Rows are points. Two turns around zero, p and q, are shown by what they do to some points. Where does a point land after both, in the order given? Backwards means that the second turn is done in reverse. Each puzzle has new turns, and all numbers are rounded.

Turn p:
[ -1 -34   6] -> [  8 -31  12]
[-19   6  13] -> [-21   2  11]
[11 41 20] -> [-4 45 13]
[ -5 -27   1] -> [  3 -27   5]
[ 14  14 -40] -> [ 14  12 -41]
Turn q:
[-17  18 -24] -> [-12  17 -27]
[-19   4  11] -> [-22  -4   3]
[-4  0  3] -> [-5 -2  1]
[ 37 -48  -3] -> [ 50 -34   9]
[ 18  17 -22] -> [ 18  26 -11]
[-15   9  35] -> [-29  -3  26]
Where do these land?
p, then q: [-12 -29   1] -> [  6 -31   1]
p, then q: [-28  -5   3] -> [-18 -20 -10]
p, then q: [37 -2 20] -> [17 16 35]
p, then q backwards: [  3  36 -24] -> [ -7  29 -32]

Turn p:
[  6  13 -14 -25 -18  22] -> [  2   6   2 -29 -20  23]
[ 20  15   4  -7 -14 -47] -> [ 13  16   6  -1 -25 -45]
[ 11 -37 -18  12  40  -7] -> [ 22 -21 -17  -3  47 -14]
[-5  0 26 -5  4 42] -> [-13  -2  28   3  11  38]
[-6 44 -4 25 17  2] -> [ -1  44 -17  23   5  10]
[  5 -25   5   2 -43 -29] -> [  5 -34   5   7 -37 -28]
[-31 -10   1  -3  13  16] -> [-28 -10  -7  -1  19  14]
Turn q:
[-39  -6   2  -3 -20  28] -> [-38  -1  10 -14 -21  24]
[ 26 -19 -21  -1 -25 -16] -> [ 25 -24 -29  -8 -15  -4]
[30  6 28 43 12 -3] -> [25 -5 17 52  4  1]
[-31 -16  11   1   5  25] -> [-32 -10  22  -6   3  19]
[ 20  26  20 -10 -27 -22] -> [ 27  19   5   2 -33 -25]
[-29  24 -28 -32   1 -19] -> [-24  30 -25 -31   2 -23]
[  8 -45   8  -4  25  22] -> [  4 -36  22 -11  30  20]
[ 22  -3 -16  -4   2  12] -> [ 20  -1 -12  -7   8  16]
[ -8  33  -3  10  27 -27] -> [ -9  29  -9  22  20 -29]
Where do these land?
q, then p: [ 16  -5  26 -27   9  23] -> [ 2  9 46 -7  7  3]
p, then q: [  7 -10  23  -7  25  24] -> [-1  4 36  6 24  5]
q, then p: [ 1 16 15 19 -3 -3] -> [  4   5  -2  27 -10   1]
p, then q: [-55 -23 -30 -20   7  -6] -> [-45 -13 -26 -40  21  -5]
q, then p: [ 26  19  34  -6  -4 -11] -> [ 22  15  26  19 -17 -18]
q, then p backwards: [ -1   2  -1   7 -40  -4] -> [ -2   8 -11   3 -38  -5]
q, then p: [-21  29 -24  -2  -9  -4] -> [-15  21 -29  -8 -19   6]
p, then q backwards: [ 27 -29 -43  36  15 -19] -> [ 54 -13 -31   8   8 -34]

Turn p:
[12 -5 34 31  6  2  0 27] -> [  3 -20  26  18 -27  -2   5  30]
[ -4  15 -41 -28 -10 -19  -5  14] -> [  1  42 -35  -6   7 -17  -7  -2]
[ 21 -14 -33 -26  -5  10   4  -8] -> [ 35   9 -26 -12  16  -1   1 -15]
[-32  26   9  -4 -32  17   3 -29] -> [-33  13   8 -30  -6  34   2 -23]
[-16 -14  -2  35  46  -1  30  14] -> [-16 -34 -10  39  22   8   8  35]
[ -6 -12  -6  31  -8  -1 -15  44] -> [  2  -2 -13  26 -37   2 -21  27]
[ 12  -3   5 -16  -5 -27  24 -36] -> [ -6  -9  -3 -17  15 -21  35 -27]
[ 7  6 41  9 21  1 29 10] -> [ -8 -22  29  -2   6  -2  26  34]
[ -8 -32  12 -36  -5  17 -43  -8] -> [ 19 -12  12 -30   2 -11 -52 -20]
[ 14  34 -18   5  -8   1 -27 -28] -> [  2  37  15  14   2  10   3 -37]
Turn q:
[  4 -23  27  -3 -18 -52 -14   4] -> [ 20 -26   2  22 -12 -34 -38  15]
[ 13 -34 -24  -8  -6  12 -14  11] -> [  6 -22   9 -27  14  23 -14  15]
[-12   1 -41 -11  -6 -19 -12   7] -> [-15 -20 -31 -22  -5   0  -3  19]
[ 13 -19  -3  -3  22   4  62 -18] -> [ 27 -18  19 -11  14 -16  51 -25]
[ 12 -30  19  -9  -8  14 -19  -1] -> [ 15   0  26  -8   8   9 -32  -3]
[ 20  30  25   1   8   7 -17   6] -> [  3  38  -4  24  15   1 -10   5]
[-23 -29  10  40  28  15  -5   6] -> [-30 -27  28  23  12  20  -2 -25]
[ 25  58   5  28 -16  -9 -16  -6] -> [ 12  37 -39  42 -13  17   3  13]
[ -5  55 -10  -4 -21   5  44   4] -> [  0  35 -16  -1 -32  -9  53  15]
[-27   7 -30 -12 -10   7 -16 -17] -> [-20  -1 -25 -30 -18  10  -7 -10]
[-20 -16  23 -20  25  15   7   5] -> [-18   5  31 -11  16 -21  -3 -18]
Where do these land?
p, then q: [  3  -4 -18 -30 -14   9   1 -12] -> [ 11  13 -23 -22  17  -4   2  -6]
p, then q: [ 31  38 -26   2  -2  24  25  25] -> [ 3 36  3  9 12 17 49 27]
p, then q: [-38   0  -3 -27  -7  -3 -52 -12] -> [-20  18 -35  -5  -4  -6 -51 -22]
q, then p: [-1 -7 12  4 19  9 20 23] -> [-18 -21  14   0   5  -5  11  21]
q, then p: [ 30   5  -2  20  50  -6  29 -14] -> [  4 -29  -3  34  38   5  38   2]
q, then p: [-47 -10  17  13 -16 -41  27   5] -> [-27 -30 -26  -9 -48 -21   8 -18]
q, then p: [-12 -11  -4  -2 -44 -23 -21  -7] -> [ 20  12 -13 -10 -38  -7 -25 -17]
p, then q backwards: [ 10 -34  -8  35   9 -16  -8  -3] -> [ -4  -8  10  33   1 -39   4 -14]
q, then p: [ 11   1  -9  13  -7  28  -9 -23] -> [ 18   7  12  -9  12  30   2 -13]
q, then p: [ 13  24  40 -29  12  19 -13  18] -> [-27  36  38  17   7 -12   5  16]
